Rows are points. Examples show where two turns around zero, p and q, send a point. Write where each new point lands after one turn and then the other. Backwards means that the second turn is done in reverse. Each puzzle has new turns, and all numbers are rounded.

Turn p:
[  2 -33 -36] -> [-48   3 -10]
[ 5 -5 72] -> [ 38 -37  49]
[-8 10 -6] -> [ 5 13 -5]
[-19  18   0] -> [14 22  1]
[ 20  10 -30] -> [ -9  -1 -36]
Turn q:
[76 40 19] -> [84 -9 26]
[-34 -19  12] -> [-37  16   5]
[-18  -2 -21] -> [-16  -4 -22]
[-24  18  -9] -> [ -6  17 -26]
[  0 -14   5] -> [-9 -4 11]
[  0 -22  -5] -> [-15 -15   7]
Where do these land?
q, then p: [  5 -37  27] -> [19 -2 42]
p, then q: [  2  21 -13] -> [ 13 -13 -17]
p, then q: [ 36 -40  15] -> [-50  -7  23]
p, then q: [-20  12 -31] -> [ 16  12 -33]
q, then p: [-23  45   2] -> [ 14  13 -47]

Turn p:
[20 -8 -3 63] -> [31 33 12 47]
[ 23 -74  24 -35] -> [ 59 -20  23 -58]
[-3 19 34  3] -> [-14  33  -5 -15]
[-44  20 -43  -6] -> [-46 -36  10  26]
[  0  46 -26   4] -> [-30  -4 -31  30]
[  3  -2  14 -31] -> [ -2  -7  -9 -32]
Turn q:
[38 24 13  7] -> [ 43 -13  10  12]
[ -4  33 -24  53] -> [11 42 21 47]
[-16  -9 -16 -68] -> [-11   5 -14 -70]
[-47 -25  19 -24] -> [-53 -16   6 -27]
[ 29 -24   8  31] -> [  9 -19 -25  37]
Where do these land?
q, then p backwards: [ 27 -58   5   5] -> [ 28  33 -39 -26]
q, then p backwards: [ 25  16 -24  20] -> [30 -4  4 31]
q, then p: [-25  13 -51 -18] -> [-47  -3 -38  -5]
q, then p: [ -8 -28  49  21] -> [17  0 58  4]
q, then p backwards: [-19  57  21 -29] -> [-32 -54  30  -2]

Turn p:
[-43 -46  36  76  -8  -7] -> [-21 -25 -20 -14  49 -84]
[-15  41  16 -17 -35  -3] -> [ -2  -1  25  21 -48 -17]
[-50  18  15   5  29   7] -> [-57   9   4  19   5 -13]
[38 26 -5  4 -5 13] -> [30 -9 23 21  3 20]
[ 32  27  30 -49  -3  -7] -> [ 17  31  49  -9 -30  21]
[ 23 -45 -55  12  18 -25] -> [ 30   8 -63 -16  29  24]
[ 13 -21 -36 -30   3  21] -> [  4 -15 -19 -22  -9  46]
Turn q:
[ 33 -27 -13  -7 -68  22] -> [ 10 -70  -5  17 -36  22]
[-16  45  24 -22  12  -3] -> [ 8 45 27 12  6 22]
[ 31 -35 -24  51 -32 -54] -> [ -6 -31 -43  23 -43 -63]
[-47   7 -13 -19  18  16] -> [ -6  26 -18 -20  26  35]
[ 34 -39 -22  -1   4 -36] -> [-13 -18 -12 -27 -40 -39]
[-29  14  48  -8  26  29] -> [-20  22  35   8  47  22]
[-6 34  0  6 40 26] -> [ 28  26  16 -13  41   0]
Where do these land?
q, then p: [-25   6  73  26 -19 -16] -> [-34  -5  -5  40  39 -55]
p, then q: [ 38 -29   4   6  15   3] -> [  7   3  35 -35   3  -2]
q, then p: [ -9  -3 -10  11 -47   0] -> [ 14 -37 -27   0  16  -3]
q, then p backwards: [-33  57  42  34 -19  12] -> [ 27  58 -12  37  43 -17]
q, then p backwards: [ 42  -4 -21 -54   8 -16] -> [  8 -13  21 -56 -39   3]
p, then q: [-16 -29  -4   0  14 -19] -> [ 14  24 -14 -21  -9  14]
p, then q backwards: [ 28   0 -74   2  41  -4] -> [-66  26 -27   0 -36  31]
p, then q: [ 10 -15 -45 -52   7 -11] -> [ 45 -29  -3  -9   1  48]
p, then q: [-36  17  35  28  -2  50] -> [-70  13 -17  12  20 -14]

Turn p:
[ -6  40   7   8 -10  -1] -> [-32  11  16 -11   0 -18]
[ 18 -20  32  13   7  23] -> [  9  14  -7 -14 -29  33]
[ 19 -53 -12  28  32 -30] -> [ 40   5 -28  53 -28   7]
[-41 -56  41 -12   8 -11] -> [ 14 -64  -8   5 -38  32]
[-10  10 -46 -43 -35  46] -> [ 12  -9 -10 -49  69 -10]
[-24 -33  23  55  -8   4] -> [  4 -12 -36 -10 -60 -10]
[  6  22 -39  14   9 -24] -> [ -7  18  -5  31  19 -34]
[ 15  42 -26 -21  39 -11] -> [-29  24  12  36  44   4]
[ 24  47  21 -42 -40   4] -> [-10  13  65 -38  24  -1]
Turn q:
[ 15 -32  39 -24   3  33] -> [ 20 -15 -13  -5  58 -14]
[ 42 -27  -8 -16 -45 -31] -> [ 45  46 -30 -13   2  23]
[ -6 -38  -9  -7 -14  16] -> [  4 -13 -33 -24  12   7]
[-35  42 -16   0  36 -36] -> [-22   0  29  15 -55 -36]
[-37  52  23  25 -43 -60] -> [ 42 -12  27  51 -70  22]
[-10  18 -29 -15  74  27] -> [-63  -3  26 -22   6 -50]
[ 18  -5 -15   2  26  10] -> [-27  17  -1  -8  14  -9]
[ 25 -11  -6  -9 -46  32] -> [ 22   3  -2 -31  28  41]
[-12   1  21  44  10   8] -> [-22 -22  -3  39   5  14]
Where do these land?
p, then q backwards: [-33  36 -31 -20 -16   3] -> [  0 -14  10 -16  42  42]
q, then p: [22  9 -5 30 24 14] -> [-38 -16 -21  -2 -10  -1]
q, then p: [-16  21   3 -52  -9  32] -> [ 24 -15  38  14  -6  45]
q, then p: [ 23 -42  14 -11  30 -43] -> [-15  25   4  42  18 -50]
q, then p: [ 28 -61  -6  16  -2 -20] -> [-14  23 -28  17  49 -30]
q, then p: [-76  13  -6 -10 -12  20] -> [ 66 -39   4 -17 -16  12]
q, then p: [ 52  24  31  46 -14  -5] -> [-49  44 -33 -17 -27  11]

Turn p:
[-19 -14 -11  23  -7  -9  22  11] -> [ 22  16  -9  14 -17 -13 -16  15]
[  2  13  -1 -18  37  -7  -9  -5] -> [ -3 -12  -8   1  36  -7   5 -21]
[ 22 -23 -15 -16 -22   9  -1  10] -> [-12 -23   6 -14 -34  -9  -7  -4]
[-31  -1  34  27  -9 -25  16  32] -> [ 45  12 -14  35 -11  16  17  23]
[-17 -10  27  23  12   8  13   9] -> [ 26  26 -17   8  -6  15   8  -8]
[ 23   7 -28  -1 -13  20 -19   3] -> [ -8 -14  30 -30  -5  -5 -14   0]
[ -6  -9 -16 -15 -20  11 -19 -11] -> [-21 -13  -4 -20  -6   7 -17  14]
[ 26 -18 -16   2 -22  -6 -21 -18] -> [-28 -14  22   2 -18   9 -26  -3]
[  0  54  27 -25  45  -2  19 -31] -> [-21  20  -7   6  62 -13  49 -17]
Turn q:
[-21 -32   4 -35  20 -20 -14 -23] -> [-29 -30  23 -23   5 -20  31   6]
[ 24  22  -2  17   6  27 -39  12] -> [ 24 -12   8  10 -26  19 -28 -32]
[ 22  32  14  15   2 -27  17   2] -> [  0  29 -21 -19  16  27  -6 -17]
[  4 -14   4  16   6  18  16  -5] -> [14 -6 -1 18 23 -5 -3  2]
[-24  -5   2   1 -45  30  14 -10] -> [ 17  26   7  36 -13 -22  21  21]
[ -8  14  -3 -41   1  11  24   7] -> [  0  -6  -9  -1 -10  24  26  35]
[-29  -9 -13  29   6  -2 -35  16] -> [-26  -3  24  15 -14 -17 -37 -10]
[  3  12 -26 -19   6  -4  21  -8] -> [-12  -9 -32   2  -4  10  17  10]
[ 31 -19  19  18  -4 -34  -6   9] -> [ 12  12  -2 -40  20 -17 -21 -17]
Where do these land?
q, then p: [ 16 -76   1  18  -8 -27 -11  69] -> [  6 -98  -2  27  22  32  -4 -15]
p, then q: [ -2   8  10 -18 -25  13  -1  -3] -> [ 0  5  0  5 -3  1  3 35]
p, then q: [  5  13   9  -7  14  11 -32  -8] -> [  2 -29  15  12  11  10  17   6]
p, then q backwards: [ 12  21 -30   7  12  -2   5  -1] -> [ -6 -31  17  17  -3  -7  -8  -1]
q, then p backwards: [-22  18 -22   4  -4   2  -5 -31] -> [ 19 -12  24 -13   0 -16  21 -19]
p, then q backwards: [  7 -12  17 -17  17  13   9 -27] -> [ -1  21 -13   8   3 -27   1 -25]
p, then q: [-40   0  12   3 -11  10  26  15] -> [  7   4 -41  -5 -19  13 -19  13]
p, then q: [-4 -2 -6 17 23  5 38 28] -> [  4  13 -38 -27   3   5   5 -27]
p, then q backwards: [ 16   3 -10 -17   9   8   3 -13] -> [ -5 -10  -4   4   8 -22 -11 -14]
p, then q: [ 11  16   7  19 -20   8 -11 -31] -> [ 2 14 31 16 -4 28  3 10]
q, then p: [  1  11  13  -9  -7 -43 -19   2] -> [-26 -12 -20  -9  16  -3  23  23]

Turn p:
[ 21 -19   8 -43   6  30  -5 -28] -> [ 10 -19 -28   3  11   2 -54  11]
[-24  -9  37 -21  13   2   0   7] -> [-11 -15 -28  26   4   9  11  26]
[  0 -23   5   8 -16  36  17 -36] -> [  6 -20  14  -4  49  -3 -25   8]
[  1  37  13   5 -46 -28  -9 -33] -> [ 21  42  -1  28  28  13   6 -41]
[-22 -20  20  17 -15 -18   9  22] -> [10 -7 13 11  4 17 40 19]
[ 22  36 -33   3 -17  18  29  11] -> [-27  17  25 -31  -2  24 -20 -29]
[ 27  14 -10  26  13 -21 -30  34] -> [ 12  26  -8 -35 -35 -14  28  -7]
[-22 -13 -29 -23   8 -29 -10  18] -> [  5 -21   9  23 -47  -2   7  -9]
[  5  -7 -15   3  21  16   5  33] -> [-18 -16   3 -29 -23   0   3  12]
[ 13  28 -16  34   1  25 -14 -13] -> [-11  14   2 -34  21 -26   0 -28]
[-20 -25  19  -7  33 -30   7 -14] -> [  3  -1   1  40 -11 -22   5  38]
Turn q:
[-33  21   3  27 -14  30 -29  -6] -> [-17 -30 -27  -4  12 -20 -15  40]
[ 26  15 -25 -26 -27  14  22  23] -> [32 23 16 22 42  4 -8 -2]
[ -3  10  39 -23  35 -26 -46   0] -> [ -5 -26 -35  -4 -37   2 -27 -47]
[ 34   5  18  23  21   9  26 -35] -> [ -4  -9  40  20 -37  24  -4  19]
[ -5 -48 -25 -12 -16   7  12  -7] -> [  0  28   6   8   6 -26  45   0]
[ 27  13  17  18 -26  -1 -15  24] -> [ -5 -27  25   1  27  -9 -25 -13]
[ -2 -18  11 -35 -27 -16  13  19] -> [ -8  17  -5  13  30   6  18 -38]
[ -6 -12   1   4  24  33  22 -14] -> [-14  26   3  16 -24   0  -1  28]
[-11  16 -15  -5  -4 -29  -9 -10] -> [ 21 -16 -16 -18   3  14  13  -5]
[-28  -1 -23  31  34 -22   4   5] -> [ -1  11  -7 -55 -20   6   4  18]
Where do these land?
p, then q: [-19  -2   5  24 -28   9 -12  10] -> [ -5  26  14  15 -23  17   9   5]
p, then q: [-44  26 -24  -1 -17   2  20  14] -> [-44  -3 -12  12 -14  11  24  31]
q, then p: [24  7 31 25 28 19 -7 -8] -> [ 33 -18 -17   4  18   9  35 -10]
p, then q: [  0 -19 -27  -6 -12 -76   8 -19] -> [-22 -58  51  12  17  14 -20   0]
q, then p backwards: [ 21  14 -24  -4 -17  -2  -8 -11] -> [ -4 -32   2   8 -18  -8 -10 -11]
p, then q backwards: [ 16   1  59 -14  35  18 -23   1] -> [-65  18 -17 -11   1  30 -14  -3]
q, then p: [ 21 -21  11  -5 -25   7  36  19] -> [-32  21 -15  11  25 -19  17  17]
q, then p: [-41   1  -4  -7  16  21  -8 -23] -> [ -6 -13  31 -14 -24  16  10 -27]
p, then q backwards: [ 22  -8 -27 -11  20   3  -6  17] -> [  2   2   1  20  37  -6 -18  -1]

Turn p:
[-20  -9 -29   1   7  28   7  22 -10] -> [ 34  16   8  -5 -15  29  12   5  -8]
[ 15  22  10  43 -27 -32  18  42 -24] -> [-44   1 -10 -10 -67   1  -6  18   8]
[  9  -1  12 -10  38   6  -5   3  18] -> [ 23 -25  10  17   7 -12 -19  -2  -8]
[  3 -41  -1   5   4 -30 -45 -37  24] -> [-11  23 -36  33  46 -11 -32 -16  -9]
[ 20  -7 -31  -8  15  47   0  -5  -5] -> [47  9 16 -5  8 16 -3 -6 32]
[ 47  29   9  11 -28  -5  53  44 -20] -> [-18 -35  -7 -30 -65  -2  14  17  44]
[-34 -27 -29 -46  41 -17  -1 -25  11] -> [ 47  12 -15  30  34 -24  31 -12 -35]
[-38 -52  47  -9 -23  14   0 -30   6] -> [-26 -11 -12  13  65  36  16  30 -19]
[ 26  50  28  38 -13 -15  10  12 -55] -> [-55   2  38  -1 -53 -17   0  18  33]
[  8  46  -7  37 -20   3  54   3   1] -> [-10   1   9 -58 -36 -22   3  36  16]
[-10  11 -17 -16  36  26 -53  13  39] -> [ 41  -3  23   5  14   9 -39 -47 -32]
[-25 -22   9 -47 -30 -27 -37 -42  14] -> [-28   8 -26  13  62  -4  24 -41 -22]
Turn q:
[ 20  -4  -7 -39  26  -6  21  -9  56] -> [  5  -4  27 -53  21  19 -34  -3  29]
[ 25  36 -21  13   3 -40  25 -11 -20] -> [-60  12   1 -20  -7  18  17  16 -16]
[-11  27 -18 -24 -53 -17  40 -55  20] -> [-15  11 -43 -17 -13  73 -10  27  32]
[ 32  17   0  29 -32 -26 -26   8 -12] -> [-32  -6 -27  -9 -35 -33  18  15  -4]
[ 20  49 -21  -2 -26   1 -13  10 -30] -> [-19  22 -12   0 -28  -9   4  51 -26]
[-43 -41   2   5  19  25   6  35  34] -> [ 40 -15  39  31  25  -9   3 -20  40]
[-40 -14  65   8   9  23 -13  17 -28] -> [ 41 -42   6  48  -9  -3   5 -27 -37]
[-44 -41  15   0  35  13 -47  14  -8] -> [ 27  -3  16  50  13 -35 -27 -45  -5]
[ 39 -34 -29 -35   8  -7  37  -6  15] -> [ -8   4  -5 -47  60   7  -6  10  19]
[  2   5  15  45  12  33 -31  -2 -27] -> [ 21  19   0  16 -28 -28  29 -24 -33]
Where do these land?
q, then p: [-46  15 -13 -13   5 -40  15  11   0] -> [ -6   8  19  -4  12  36 -33  23 -33]
q, then p: [-26 -11 -10  -4  45  39 -41   4   5] -> [-46  -3  20  11   2 -41 -35  -9  24]
p, then q: [ 10  67  -1  36  10   3 -34  26  19] -> [  9 -25 -57  18 -36  -7 -47  -5 -16]
q, then p: [ 17   6  -9 -17 -43  18  20   5  47] -> [ 31 -43 -28 -19  -8  18 -10 -33   1]
p, then q: [ 22  24  37 -48 -27 -36  -3  -8 -25] -> [-12 -11  -6  25  21  51   7 -43  40]
q, then p: [-31 -35 -40   4 -18  11  11 -14 -14] -> [ 33  11  16 -25 -17 -28 -36  16  -6]
p, then q: [-45  17   7   4   6  31  76   5 -15] -> [ 14 -62  17  -7  44  -1  16  50 -19]
q, then p backwards: [ 68 -13 -16 -12  18  29  10 -29  -9] -> [-38  14 -40   3 -32   7  15 -33  42]
p, then q: [  8 -58   3  24  -4 -43 -27  21 -22] -> [ -3  52   6  35 -34 -13  40   9  25]
q, then p: [ 22 -11  42  26   6 -12 -27 -21  13] -> [-12  24 -30   0  38 -14  31 -10  17]
